Every row gives one point. Each copy is the shape, with its points in the same order, turned, moved and blurred by noise. Is it also mirrored, or only turned?

Shape:
[[ 38 -24]
 [-53  21]
 [-64 -19]
 [ -8  -8]
 [ 78 -18]]
Copy 1, 5 rows:
[[ 44 -33]
 [-54  25]
 [-65 -29]
 [-10 -13]
 [ 85 -17]]
Copy 1 is: only turned
Copy 2:
[[  3  41]
 [-20 -54]
 [-59 -34]
 [-17  -7]
 [ 37  70]]
Copy 2 is: mirrored
Copy 3 (5 x 2):
[[-21 -42]
 [ 15  58]
 [ 50  37]
 [  2   5]
 [-54 -61]]
Copy 3 is: mirrored

Shape:
[[ -9  26  -3  15]
 [-16  10   3  94]
 [ -5  24  10  -5]
 [ -1 -13   3  -2]
 [  7  24   8  -8]
 [ -1 -10 -29  25]
 [-17   7  -1  13]
 [-23  28  10  -6]]
Copy 1 (8 x 4):
[[-15  13   6  22]
 [  2  -4  28  95]
 [-17   6   8  -4]
 [  8 -12 -11   2]
 [  0  11  11 -15]
 [  9  -4 -28  35]
 [-18  -6  -7  17]
 [-37   0   6  -4]]
Copy 1 is: only turned
Copy 2:
[[  0  25  -6  11]
 [  8  11  28  82]
 [ -4  20  -2  -6]
 [ -4 -16  -6  -1]
 [ 13  20  -3 -11]
 [ 10 -19 -19  34]
 [-13   9  -5  14]
 [-19  30   0  -3]]
Copy 2 is: only turned

Shape, 11 rows:
[[ -5  36  34  53 -13 -35 -57 -18]
 [ 20   8 -22 -33  -2 -44   9 -22]
 [-45 -40 -30  15 -70 -25 -26 -17]
 [ 43 -65  26 -24  22 -17  -4  37]
 [ 42 -46   1 -17   3  43  48 -22]
 [ 22   4  44  22  38  32 -42 -57]
 [-13 -29  15  -4  28 -36 -27  32]
 [  4 -10  48 -27 -13 -29 -34  20]
 [-14 -23 -41  53 -43   8  37 -66]
 [-27 -10  64 -35 -12   9  28  16]
 [ 51  16 -28 -26  12  33  12  -8]]
Copy 1, 11 rows:
[[-10  68 -38 -17 -36 -25  38  38]
 [ 14  10  17  14 -25 -23 -35 -17]
 [-74  -2  -7  -6 -76  25  10 -13]
 [ 36 -58   2 -53  -4   0 -16  24]
 [ 50 -42  -6   6   4  51   7 -42]
 [ 44  49 -79 -28   4  18  14  -7]
 [-20 -12 -14 -43   5 -17 -18  34]
 [  5  20  18 -65 -20  -5  -5  21]
 [-28  -6 -35  60 -44  25  43 -54]
 [ -4  11  37 -55  31  24  20 -23]
 [ 53   8   0  35   0  42 -30   4]]
Copy 1 is: mirrored
Copy 2:
[[ 21  13  33  65 -24 -35 -17  -9]
 [-15  19  -6 -42 -27 -51   2 -35]
 [  3 -75 -25  12 -65  -9   2 -19]
 [ 31 -31  15 -57  42 -56  12  34]
 [ 25 -25  45 -74  20  13  45 -27]
 [  7  -4  70  18  49   3 -24 -48]
 [ -4 -10  -6   2  19 -47   4  36]
 [ 16 -10  31  -9  -6 -45 -30  42]
 [  4 -42  14   2 -49  10  58 -82]
 [-25 -12  53 -37 -21   4  -1  51]
 [ 31  39   6 -64  14  13   5 -37]]
Copy 2 is: only turned
Copy 3, 11 rows:
[[-10  28  76  -4 -22 -25 -29  -2]
 [ 13 -28  -9 -45  17 -31  12  -3]
 [ -2 -14 -13 -10 -95 -21  10 -34]
 [ 12 -69   6 -22  -1  52  -5  55]
 [ 31 -32 -29  12  23  48  63   7]
 [ -2  20  44  23  37  48 -18 -28]
 [-36 -49  15 -22 -17   8 -27  34]
 [-11 -23  42 -59 -21  30  -5  24]
 [ 26  -4 -14  52 -35 -33  55 -47]
 [-42 -34  38 -40 -13  43  65  13]
 [ 16  15 -37 -17  42  12  29  25]]
Copy 3 is: only turned
Copy 4:
[[-22  32  20  24  25 -41 -48 -69]
 [ 19  -3 -25 -33  -8 -45  -7 -17]
 [-48 -36 -22 -15 -63   3 -75 -36]
 [ 30 -51  57 -15  -4 -29 -16  27]
 [ 23 -59  16 -17 -26  32  44 -14]
 [  4   6  39  -8  56  15 -19 -57]
 [-26 -14  44 -19  15 -38 -48  32]
 [  1   7  57 -28 -18 -37 -34  -5]
 [-43 -60 -46  18 -22  15  -8 -78]
 [-44  -7  53 -61 -39 -23   7 -13]
 [ 30  -6 -18  -6   0  17  28  -1]]
Copy 4 is: only turned
